Rows are points. Each copy is the shape, with its points in the same order, turned, moved and blurred by noise. Some copies are also mirrored. Which?

Shape:
[[ 17  57  52]
 [  4   4   0]
 [-27 -44   4]
 [-62  99   7]
 [  9 -24 -11]
 [  1 -45  11]
 [ 16   8 -15]
 [ -2 -29 -16]]
Copy 1, 8 rows:
[[ 37  69  26]
 [ 11  10   0]
 [-41 -16   6]
 [ -4 116 -54]
 [  9 -24   2]
 [-10 -25  32]
 [ 27   0 -17]
 [ -8 -30  -2]]
Copy 1 is: only turned
Copy 2, 8 rows:
[[ 23  45  14]
 [-14 -15  -5]
 [-66 -33   6]
 [-15  77 -73]
 [-20 -46   2]
 [-45 -43  21]
 [  5 -25 -13]
 [-35 -48  -1]]
Copy 2 is: only turned

Shape, 8 rows:
[[ 44 -23   4  -8]
 [-81 -17 -21   5]
 [ 43  14  35  37]
 [ -8  -6 -54   3]
 [ 29 -11  -3 -32]
 [ 25  26 -23  -7]
 [ 43  17  43  80]
 [-33  41  20 -52]]
Copy 1 (8 x 4):
[[ 30 -26   9  19]
 [-57 -31 -70 -48]
 [-22   8  23  49]
 [ 11  -8 -68  -3]
 [ 35 -12   0  -7]
 [ 15  23 -24   8]
 [-52  13  19  78]
 [-15  26   3 -70]]
Copy 1 is: only turned
Copy 2 (8 x 4):
[[ 41 -24  -8 -31]
 [-74  -6  24  14]
 [ 57 -36   1  25]
 [-28   0 -36  -6]
 [ 30   8  -1 -34]
 [ 24  17 -26   7]
 [ 63 -75  -1  52]
 [  1  56  49  22]]
Copy 2 is: only turned
Copy 3, 8 rows:
[[ 57   5 -34 -14]
 [-68   6 -41   5]
 [ 60 -32  14  19]
 [  0  39 -47  22]
 [ 39  23 -25 -35]
 [ 32  41  -5   7]
 [ 59 -54  14  54]
 [-25  31  34 -47]]
Copy 3 is: only turned
Copy 4 (8 x 4):
[[ 21 -14 -32  29]
 [-72  17  19 -28]
 [ 43  30   7  54]
 [-26  20 -42 -13]
 [ 21 -17 -33  -2]
 [ 25  28 -28 -14]
 [ 37  64  14  75]
 [ 27  -2  32 -62]]
Copy 4 is: only turned

Shape (13 x 8):
[[-16  11 -20  -4  30 -13  22  20]
 [ 15  16  34  42  22   1   1 -13]
 [-15 -31  31  -5  -2  36  19 -57]
 [  8  29  26  62  33  39 -56 105]
 [ -5  17  21  57  26 -46 -75 -26]
 [ -9 -46  26   8  21  36  -1 -32]
 [-14  35  32  -5  16  10 -62  58]
 [-29 -17   4  18 -29  44  31 -61]
 [ 32 -14  33  22 -40  37  21 -31]
 [ 32 -34 -91   3 -29   8  12 -56]
 [ 23  10 -92   5  34  17 -58 -34]
 [ 27  34  36  -8  32  35   4 -34]
 [ -2  34  20  45   3  17   4 -58]]
Copy 1 (13 x 8):
[[  2  -5  -7 -19  36  21  -1  -2]
 [  9  -1  13  38  17 -27  11   1]
 [-31  -4  53   2 -38  -2   5 -39]
 [-23 -30 -24  76  75 -16 -77  61]
 [ 34   7 -36  44  21 -70 -34 -42]
 [-20 -24  48  14 -22   0 -20 -37]
 [-22  -8 -31  11  29 -36 -68  44]
 [-46  16  32  22 -32  31  15 -53]
 [-12  13  39  44 -51  14  14  16]
 [ 18 -28 -30   1 -63  77  23 -49]
 [ 10 -76 -88  -3 -21  17  -2 -51]
 [-27 -38  19  10  -2 -45  29   7]
 [-21   2  -1  42 -11 -28  35 -33]]
Copy 1 is: mirrored
Copy 2, 13 rows:
[[-19  14 -35 -16  20 -20  43  -8]
 [ 32 -23   4   3  14  -8  16 -13]
 [ 25 -29 -28 -32  23  59 -13 -24]
 [  0  -6  71  34  28 -30  85  67]
 [-15 -76  36  30   6 -37  21 -42]
 [ 34 -40  -9 -28  47  37  16 -16]
 [-35   6  59   0  24  -7  32  23]
 [ 25 -28 -52  -1  -9  80   9 -20]
 [ 68 -22  -6 -29 -22  47  10   4]
 [  4 -20 -55 -59 -51  45  82 -76]
 [-31 -16  14 -22  -9  22  95 -97]
 [ 41  15  24 -11  28  13  -3 -38]
 [ 31 -18 -13  33  -8  20   3 -39]]
Copy 2 is: mirrored
Copy 3 (13 x 8):
[[ -9  -5 -14 -14  40 -14   8  34]
 [ 28 -34 -14  11  13  21  -5 -12]
 [-27 -33  11 -34 -28  27  16 -37]
 [ 19 -33  38  86  55  28 -45  73]
 [ 30 -12  12  28  35 -13 -80 -47]
 [-29 -46  20  -7   4  17  13 -35]
 [ 23  12  62  31  12  12 -47  47]
 [-57 -29 -29 -35 -34  42   5 -29]
 [-13 -29 -20  20 -51  41  27 -25]
 [-84  46 -56  19  14  -2  39 -54]
 [-50  67 -17  23  81  27 -14 -38]
 [ 32  -6   8 -22   9  56  15  -8]
 [ 14 -16 -33 -19   1  51 -32 -32]]
Copy 3 is: mirrored
Copy 4, 13 rows:
[[-21   0 -11  -6  24 -15   9  15]
 [ 36  27  27  18  -8 -30  12  -5]
 [ 23 -27  39  14  15   2 -15 -74]
 [ 41  25  14  47 -38  36   4 111]
 [ -3  83  40  22 -46 -37 -51   5]
 [ 28 -22  31  33  18  -8 -36 -33]
 [  0  30  48  -1  -7  48  -8  67]
 [ 14 -29  15  16 -18   8   2 -87]
 [ 58 -23  27 -17 -29   6   1 -53]
 [  1 -21 -73 -40 -16  -9 -59 -73]
 [ -8  53 -72  -2  -3  19 -76 -23]
 [ 47  41  26   6  37  11  12 -32]
 [ 23  39  15  23 -26 -15  20 -61]]
Copy 4 is: only turned

Shape (15 x 9):
[[  6 -18 -34   4   6 -20   5  -3  20]
 [-45   5  17  21  -1 -20   5   3  -2]
 [  1  19  21 -52   7  -4 -82 -15 -14]
 [  7   0   5 -42  20  -7 -46  31  -8]
 [-33  11   5  12   4  -4   6   5 -21]
 [ 11  -8  12  17 -42 121  -3  19 -14]
 [-10   3  21   6 -25  -2   6  11  22]
 [ 11   3 -11 -20  26   0   0  28   7]
 [-15  -4   9 -15  13  -5   4 -16 -17]
 [  0  10 -13  15  23 -20 -16  40 -23]
 [ 14 -19  16  28  23 -14  -9 -19 -10]
 [ 14 -12  10  -4 -27   9  -5  -3 -23]
 [-12   7   9  21 -23  18  -2  -3  22]
 [-12  -1  21 -15   9  23   4  26 -13]
 [ 11  47  18  12  -5  15 -11 -15 -16]]
Copy 1, 15 rows:
[[ 25 -20   9  -5 -16 -24  -8  -4  15]
 [ 11  20  45  -3 -25  21  -1  14 -13]
 [-58  33 -20   8   2 -11 -56  36 -23]
 [-25   8   6   2  31 -20 -52  31  -5]
 [  1  16  33  23  -2  21   4   6 -14]
 [-76 -61  13  14  37  79  30  29  13]
 [-17   0  41 -26  -3   7  10  16  10]
 [ 12  -4   8  -2  33 -10 -19   4   7]
 [ -1   5  12   0   1   8 -10  -4 -28]
 [ 14   6  36  39  15 -10 -26  11  14]
 [-10  -6  29  -5 -17  14 -33 -32   0]
 [-36 -19  24   2  -7   0   4  -2 -21]
 [-25  -1  22 -16 -13  25  21  14  22]
 [-13  -1  25  -5  34  26  -7  21  -9]
 [-45  31  10  15   7  23  12 -13  12]]
Copy 1 is: mirrored
Copy 2:
[[ -1 -12 -43 -14  14  -8  -7  -3  -1]
 [-32   0  13   4  -1 -44  12  -6  -9]
 [ 19  54  20   3 -18  18 -68  -4 -20]
 [ 12  34  -1 -19  -2  -6 -52  32 -20]
 [-23   0  21 -18   2 -20  17   0 -15]
 [-68   3  29 -82 -58  38 -10  41  42]
 [-17  -5  -7 -17 -28 -34  -5  -2  21]
 [ 11  14 -17 -29  10  -8 -12  32   0]
 [ -4   7  15 -29  15 -15 -11 -14  -4]
 [ -4  -2  -2   8  12  -8  -1  45 -30]
 [ -7 -21  11  12  26   1 -16   2  21]
 [-10 -23  14 -39 -18   7 -25  -5   2]
 [-28  -3  -7 -16 -30 -13   9  -6  27]
 [-17  18  18 -44   1 -22 -13  27   6]
 [ 10   7  37  -3 -30  13  10   4  10]]
Copy 2 is: only turned
